Each row is a point. Each copy is the shape, with its points in the same order, stretched, turned, moved and blurred by noise. Some copies are also mirrored. Which?

Shape (9 x 3):
[[ 1.50 -1.84 -0.28]
 [ 2.20  1.05 -1.97]
 [ 2.47  0.97  1.49]
 [-0.33  2.65  1.87]
 [ 3.52 -2.08 -0.29]
 [-3.93 -0.08  0.45]
 [ 0.42  1.72  0.73]
 [ 0.96  1.14  1.08]
 [ 1.22 -2.66  0.52]]
Copy 1:
[[ 1.33  1.94  3.33]
 [ 3.46  1.62  1.33]
 [ 0.37  3.71  0.52]
 [-0.38  1.43 -2.06]
 [ 2.19  3.38  3.96]
 [-1.47 -2.17 -0.63]
 [ 0.54  1.58 -0.47]
 [ 0.78  2.46 -0.24]
 [ 0.39  1.80  3.39]]
Copy 1 is: only turned
Copy 2, 9 rows:
[[ 1.26  1.75  0.23]
 [-1.04  2.39  1.32]
 [-0.67  2.80 -1.94]
 [-1.81  0.68 -2.77]
 [ 1.28  4.38 -0.30]
 [-0.23 -2.93 -0.90]
 [-1.10  0.90 -1.38]
 [-0.52  1.40 -2.14]
 [ 1.79  1.78 -0.79]]
Copy 2 is: mirrored
Copy 3 (9 x 3):
[[ 0.90 -1.06 -2.45]
 [ 0.30 -2.23  0.55]
 [ 2.58 -1.29 -0.50]
 [ 1.51  1.09  1.10]
 [ 2.02 -2.46 -2.81]
 [-1.32  3.35 -0.66]
 [ 1.18  0.07  0.57]
 [ 1.63 -0.21 -0.03]
 [ 1.19 -0.42 -3.45]]
Copy 3 is: mirrored

Shape (12 x 6):
[[ 0.44 -1.56  1.94 -0.95 -0.51 -0.16]
 [ 0.36  1.10 -1.38  1.67  1.89 -0.96]
 [-0.32  1.70  2.01  1.77  2.40  0.48]
 [-1.16 -1.55  0.28 -3.06 -0.41 -0.44]
 [ 0.44 -0.11  0.86 -6.79  0.54  0.15]
 [-2.27  2.84  2.03  0.54 -3.02 -0.73]
 [ 0.34 -1.20  0.22  0.56  2.24  0.81]
 [ 0.10 -1.30  0.77  0.39  1.54 -0.61]
 [-3.62  2.06 -1.30  1.63  0.24  0.42]
 [ 0.56  0.86  1.41 -0.18 -1.76  0.16]
 [ 0.57 -1.48  0.57  1.10  0.86 -0.76]
 [-0.07 -1.56 -6.18  1.53  1.32  4.23]]
Copy 1:
[[ 1.99 -0.66 -1.00  0.07  0.94 -1.77]
 [-1.84 -0.21  0.67 -1.99  0.54  1.25]
 [-3.06 -1.48  1.62 -0.50  0.61 -1.21]
 [ 2.49  1.75 -1.57  0.87  1.20 -0.88]
 [ 0.85  0.76 -4.53  3.43  1.73 -2.25]
 [-1.92  2.14  0.06 -2.13 -1.03 -3.93]
 [-0.04 -1.43  0.95  0.29  0.91  0.80]
 [ 0.56 -0.41  0.55 -0.95  1.65 -0.30]
 [-2.54  2.58  2.12 -0.83 -1.27  0.02]
 [-0.61 -0.81 -0.61 -0.90 -0.64 -2.65]
 [ 1.25 -1.01  0.29 -1.07  1.40 -0.18]
 [-1.08 -1.43  2.82 -0.33 -3.68  4.51]]
Copy 1 is: only turned
Copy 2, 12 rows:
[[-0.24 -1.73  1.85  1.42  1.12  0.12]
 [-0.22  0.52  0.23 -1.62 -1.22 -0.49]
 [ 1.43  0.66 -0.58 -0.24  1.41 -0.45]
 [-0.10 -2.70  1.01  1.47 -1.91 -1.24]
 [ 1.53 -1.89  0.60  4.53 -3.55 -1.03]
 [-0.01  0.55  0.68 -0.80  3.69 -6.11]
 [-0.10 -1.53 -0.28 -0.14 -1.13  1.39]
 [ 0.44 -1.64  1.12 -0.30  0.00  0.90]
 [ 0.04 -0.82 -2.46 -3.02 -0.40 -4.59]
 [-0.86  0.08  1.28  1.07  1.92 -2.29]
 [-0.74 -1.20  1.39 -0.73  0.32  0.98]
 [-5.18 -1.49 -4.50 -1.56 -4.67  1.05]]
Copy 2 is: mirrored
Copy 3:
[[ 1.22  0.20  1.76 -0.11 -0.12 -0.81]
 [-0.89  1.65 -1.42 -1.12  1.79  1.85]
 [-0.53  1.00 -1.62 -2.15 -0.01 -1.72]
 [-0.72  0.30  2.56  0.03 -0.52  1.85]
 [-0.11  1.24  3.70 -3.61 -4.13  4.24]
 [-0.23 -4.54 -1.18 -0.65  4.04 -0.31]
 [-0.30  2.51 -0.24 -0.06 -1.01 -0.54]
 [-0.16  2.01  0.82 -0.24  0.16 -0.37]
 [-3.03 -1.98 -2.36  0.06  2.61  0.57]
 [ 1.13 -2.00 -0.30 -0.65  1.33  0.64]
 [ 0.39  1.73  0.57  0.49  1.09 -0.17]
 [-2.12  1.67 -4.06  2.88 -1.72  3.17]]
Copy 3 is: only turned
Copy 4:
[[-2.10  0.89  0.01 -0.51 -2.70  0.44]
 [ 1.07  0.17 -1.10 -0.39  1.91 -1.30]
 [-0.12  0.59  0.12  2.42  0.95  0.89]
 [-0.65 -0.67  1.04 -2.29 -2.94  1.09]
 [ 0.45  0.75  3.87 -3.96 -3.80  3.41]
 [-2.54 -1.99  2.40  1.68  1.76  2.06]
 [-0.03  0.32 -1.14  0.04 -1.54 -1.26]
 [-0.35  0.58 -1.58 -0.17 -1.39  0.26]
 [ 0.38 -4.53  1.01  1.24  2.26 -0.68]
 [-2.90  0.62  1.85  0.23  0.28  0.20]
 [-0.90  0.79 -2.03  0.05 -0.80 -0.72]
 [-0.23 -2.70 -0.03 -1.75 -0.29 -7.58]]
Copy 4 is: mirrored
